Each point is reached from the start by the listed moves, each made once or not at all, plus a little noise. Is the number of moves made odd or even? Then give how often each move was made.
In the rows, zero is written as 128.

Moves:
(1): [166  93 134 129 112]
(2): [120 177 176 145 130]
Start: [ 91 132 138 160 154]
Points:
[128 100 143 162 138] => odd (1, 0)
[119 142 187 179 142] => even (1, 1)

Moves:
(1): [174 144 123 159 127 100 125 106 129 104 141 148]
(2): [124 176 129 113 140 151 111 135 103 132 156 139]
(3): [122 123 158 124 121 131 129 122 132 129 134 141]
(4): [121 135 143 162 121 136 108 139 127 126 122 125]
(5): [125 131 133 123 170 103 140 131 125 138 125 128]
(6): [132 108 129 140 148 159 108 112 130 127 127 124]
(7): [120 120 134 149 120 167 198  92 106 111 119 140]
(8): [152 107 135 113 141 138 121 172 119 124 108 145]
(9): [130 140 106 136 108 132 137 148 161 136 145 143]
(10): [160  87 115 149 114 121 127 122 107 175 156 137]
(11): [113 115 134 130 126 124 137 136 118 112 163 123]
Start: [ 76 118 140 143 151 147 126 128 121 128 102 142]
Points:
[118  85 196 194 208 143 103 146 108  86 125 179] => odd (1, 0, 1, 1, 1, 1, 0, 1, 0, 0, 1)
[144  94 166 238 140 225 146 132  73 122 195 228] => even (1, 1, 1, 1, 0, 1, 1, 1, 1, 1, 1)
[101  52 133 196 148 206 177  68  80 162 124 160] => odd (0, 0, 0, 0, 0, 1, 1, 0, 0, 1, 0)

Moves:
(1): [154 121 129 113 137 115 126 135 120 142 132 132 128 140 122 114 121 133
 123 135 132 118 133 120]
(2): [136 156 125 132 121 130 129 111 121 112 135 111 137 145 130 138 127 125
 129 127 133 137 129 130]
(3): [130 143 167 120 138 142 149 129 138 114 133 128 117 134 134 143 141 133
 125 129 125 143 113 142]
(4): [128 131 127 152 126 131 134 142 117 126 127 133 121 124 118 133 125 127
 128 118 127 120 136 132]
(5): [114 131 135 147 153 126 125 124 133 117 110 131 125 129 126 132 131 130
 123 104 120 130 128 114]
(6): [131 122 132 125 127 155 132 119 126 127 128 130 132 137 125 121 142 138
 128 122 127 133 134 130]
(7): [123 130 128 132 118 119 142 125 124 137 124 134 124 129 133 125 129 134
 133 115 128 120 120 124]
(8): [122 154 108 109 132 120 143 150 125 129 132 108 135 116 124 118 129 137
 138 119 115 131 134 127]
(9): [144 149 110 134 119 122 126 135 160 141 120 127 140 128 122 136 128 130
 129 132 122 122 113 142]
(10): [138 136 124 132 138 133 119 129 129 149 127 128 116 124 139 135 126 133
 127 119 123 132 127 129]
(11): [127 132 124 132 139 121 139 122 126 124 135 127 125 126 131 130 149 135
 130 129 124 121 132 141]
(12): [105 148 132 127 126 134 121 120 132 131 134 149 120 132 116 116 128 121
 112 139 131 120 120 118]
(13): [122 132 137 138 136 113 120 136 139 143 132 129 153 131 134 125 123 132
 127 137 147 155 148 122]
(14): [111 121 123 119 115 121 110 137 126 137 129 132 117 162 121 139 136 137
 111 118 121 124 141 110]
(15): [133 126 111 130 137 135 146 138 118 121 136 142 126 139 154 118 142 114
 134 106 131 130 127 129]
(16): [121 123 118 120 123 130 131 120 112 118 125 152 141 123 125 139 124 131
 134 131 128 120 123 130]
(17): [127 137 126 123 118 130 126 135 111 145 109 121 139 121 123 131 151 116
 121 136 135 124 124 127]
(18): [137 139 128 145 122 127 104 134 134 134 132 134 143 124 128 121 146 151
 132 128 125 130  98 130]
(19): [119 133 132 128 135 135 126 119 124 125 132 133 137 136 129 126 135 109
 163 127 117 117 124 140]
(20): [139 130 121 149 136 139 135 141 130 136 113 111 111 141 130 136 117 136
 134 153 125 133 119 122]
(21): [123 120 120 129 137 132 126 134 125 133 136 126 134 120 117 129 126 127
 135 116 157 125 118 129]
(22): [135 137 120 123 128 123 134 128 132 128 124 128 121 124 118 125 141 126
 142 122 120 152 125 135]
(23): [130 131 133 122 123 117 119 133 130 119 115 134 113 128 138 130 130 137
 136 133 134 111 142 130]
(24): [126 132 128 135 130 136 126 125 124 137 114 129 120 135 126 116 121 131
 125 125 126 129 107 164]
Start: [131 135 113 161 117 125 154 139 126 113 110 124 139 152 129 140 140 120
 119 139 138 112 106 133]
Points:
[126 163 131 182 167 141 131 134 119 141  82 167 136 193 135 136 140 141
 148 156 138  95 118 110] => even (1, 0, 0, 0, 1, 1, 0, 0, 0, 1, 0, 1, 1, 0, 0, 1, 0, 0, 1, 1, 0, 0, 1, 0)
[132 184 116 219 149 177 156 160  99 139  52 141 106 189 108 178 229 184
 114 108 102 137  50 175] => odd (0, 0, 1, 1, 1, 1, 0, 0, 0, 1, 1, 0, 0, 1, 0, 1, 1, 1, 0, 1, 0, 1, 0, 1)
[187 249  96 191 136 107 193 181 142 123 114  96 128 181 112 151 188 166
 202 130 130  98  49 184] => even (1, 1, 1, 1, 0, 0, 1, 1, 1, 0, 1, 0, 0, 0, 0, 0, 0, 1, 1, 1, 1, 1, 1, 0)
[153 199  49 170 135 133 151 193 122 201  73 132 148 189 119 110 214 167
 125  45 128 118  42 153] => even (1, 0, 0, 0, 1, 1, 1, 1, 1, 1, 0, 0, 0, 1, 1, 0, 1, 1, 0, 0, 1, 1, 0, 1)
[ 96 224 139 181 183 164 181 144 121 111  93 144  90 152 104 134 198 136
 169  80 117 106  79 199] => odd (0, 0, 1, 1, 1, 1, 0, 1, 0, 1, 1, 1, 0, 0, 0, 0, 0, 0, 1, 0, 1, 1, 1, 1)

Moves:
(1): [128 129 140 118 123 128 131 130 126 126 128 128 122 115 147 128 131 136
 127 117 116 132 114 134 120 124 143]
(2): [133 126 128 125 141 124 143 131 127 117 121 131 126 131 125 142 117 116
 128 132 126 126 115 122 122 145 129]
(3): [126 134 115 137 133 132 129 130 126 137 117 139 127 132 122 142 137 125
 124 135 124 139 118 117 137 121 127]
(4): [119 122 130 130 139 107 123 122 121 125 127 127 127 141 124 121 130 124
 120 135 146 126 107 131 121 137 118]
(5): [137 130 118 133 112 119 122 115 125 126 137 129 112 122 127 120 121 120
 132 138 120 119 132 147 132 135 114]
(6): [132 121 128 120 134 147 133 125 122 135 110 113 129 130 137 127 131 121
 131 126 136 134 122 131 135 135 122]
(7): [121 132 143 122 111 129 143 122 116 131 122 113 133 128 140 154 131 134
 132 137 151 143 132 133 144 122 132]
(8): [130 139 151 117 126 139 160 139 125 143 132 145 120 110 122 139 104 124
 140 104 141 127 133 145 139 124 126]
(9): [132 136 134 140 122 118 127 129 122 117 131 131 129 131 132 122 140 137
 127 114 124 126 125 127 114 138 138]
(10): [134 133 142 128 133 123 123 125 125 141 127 121 129 134 134 124 139 131
 139 131 135 130 124 126 130 125 144]
(11): [132 103 119 154 147 117 148 137 116 119 128 108 129 133 112 157 121 134
 106 107 137 145 109 121 149 139 128]
(12): [124 121 130 108 129 123 126 113 132 122 122 130 130 122 121 141 127 120
 140 115 124 120 120 115 128 136 118]
(13): [146 145 137 128 136 124 133 119 131 119 145 129 120 132 134 128 127 121
 115 120 116 123 122 132 119 115 136]
(14): [127 118 123 121 130 131 145 137 133 143 110 130 146 128 152 149 128 118
 126 126 136 136 120 120 121 131 125]
(15): [149 128 148 131 121 141 151 124 137 124 137 136 116 124 121 142 137 121
 124 137 126 121 135 128 151 116 146]
(16): [125 138 119 141 132 126 137 167 115 132 123 113 161 120 132 125 134 151
 112 131 121 134 101 116 121 124 125]
(17): [121 136 119 168 111 124 124 130 110 119 139 124 125 111 144 132 150 104
 132 150 119 126 120 139 121 125 137]
(18): [133 140 126 129 126 123 130 124 128 136 132 133 120 125 122 123 123 124
 121 128 133 122 130 115 120 124 138]
(19): [124 118 102 123 132 133 150 125 140 131 139 114 110 143 138 128 132 139
 114 128 121 133 137 133 134 133 133]
(20): [132 115 105 121 110 137 126 148 136 147 124 129 142 121 121 147 129 126
 135 120 143 148 132 134 128 126 125]
(21): [140 123 126 113 118 118 120 135 126 140 133 127 123 127 129 139 140 105
 124 120 134 158 122 129 143 131 121]
(22): [116 119 128 139 126 133 135 137 121 120 133 124 138 127 127 118 126 144
 132 131 120 131 130 108  93 124 116]
(23): [131 134 143 133 132 128 110 141 130  97  99 111 126 147 119 127 130 115
 138 122 108 108 114 120 128 126 110]
(24): [125 139 130 139 122 128 120 125 119 115 145 131 117 115 141 133 120 139
 142 132 128 114 122 131 138 133 121]
Start: [138 143 142 122 152 151 116 123 129 136 120 116  99 127 130 118 131 139
 113 142 134 136 115 138 138 113 106]
Points:
[148 132 108 214 178 135 149 153  86  82 113  55  82 164 147 172 170 123
 103 135 128 151  22 117 116 144  99] => even (0, 1, 1, 1, 0, 1, 0, 0, 1, 1, 1, 0, 1, 0, 0, 0, 1, 0, 1, 1, 0, 1, 1, 1)
[152 179 175 144 109 133 151 143 100 140 122  81  64 132 157 152 169 103
 127 124 149 158 101 152 160 111 132] => odd (0, 0, 0, 0, 0, 0, 1, 1, 1, 1, 0, 0, 0, 0, 0, 0, 1, 1, 1, 0, 1, 0, 1, 0)
[131 104 144 128 129 169 220 160  86 159  86  86 124  71 165 240 113 104
 126 101 180 190  56 119 124 132 108] => even (1, 1, 0, 0, 0, 1, 1, 1, 0, 0, 1, 1, 0, 1, 0, 0, 1, 1, 0, 1, 0, 1, 0, 0)
[168 112  75 117 168 103 168 160 115 140 129  83  93 129 127 201 142 122
  52 107 128 203   7 130 158 143  86] => even (1, 1, 1, 1, 1, 0, 0, 0, 0, 0, 1, 1, 1, 0, 0, 1, 0, 0, 1, 1, 1, 0, 0, 0)
[217 142 183  98 120 141 226 147 118 184 133 110  76  93 150 246 115  85
  97  98 184 202  71 159 193 106 147] => odd (1, 1, 0, 0, 1, 0, 1, 1, 0, 1, 1, 0, 1, 1, 1, 0, 0, 1, 0, 1, 1, 0, 0, 0)
[148 167 164 139 106 118 125 138 103 102 117  95  96 123 177 151 132 140
 127 128 139 130  60 134  82 113  86] => even (1, 0, 0, 1, 1, 0, 1, 0, 1, 0, 0, 0, 1, 1, 0, 0, 0, 1, 0, 1, 0, 1, 1, 1)
[130 110 133 165 138 131 189 150  81 128 137  58  91 111 211 211 160 133
 108 146 149 203  53 126 147 137 126] => odd (1, 1, 0, 0, 0, 0, 1, 0, 0, 1, 1, 0, 0, 1, 0, 0, 1, 0, 1, 0, 1, 1, 0, 1)
[172 164 167 125 126 137 123 158 112 127 100  99  95 114 122 140 170 124
 117 139  89 143  48  84 131  90  98] => odd (1, 0, 1, 0, 1, 0, 0, 0, 0, 1, 0, 1, 0, 0, 1, 1, 0, 1, 0, 0, 1, 1, 1, 0)
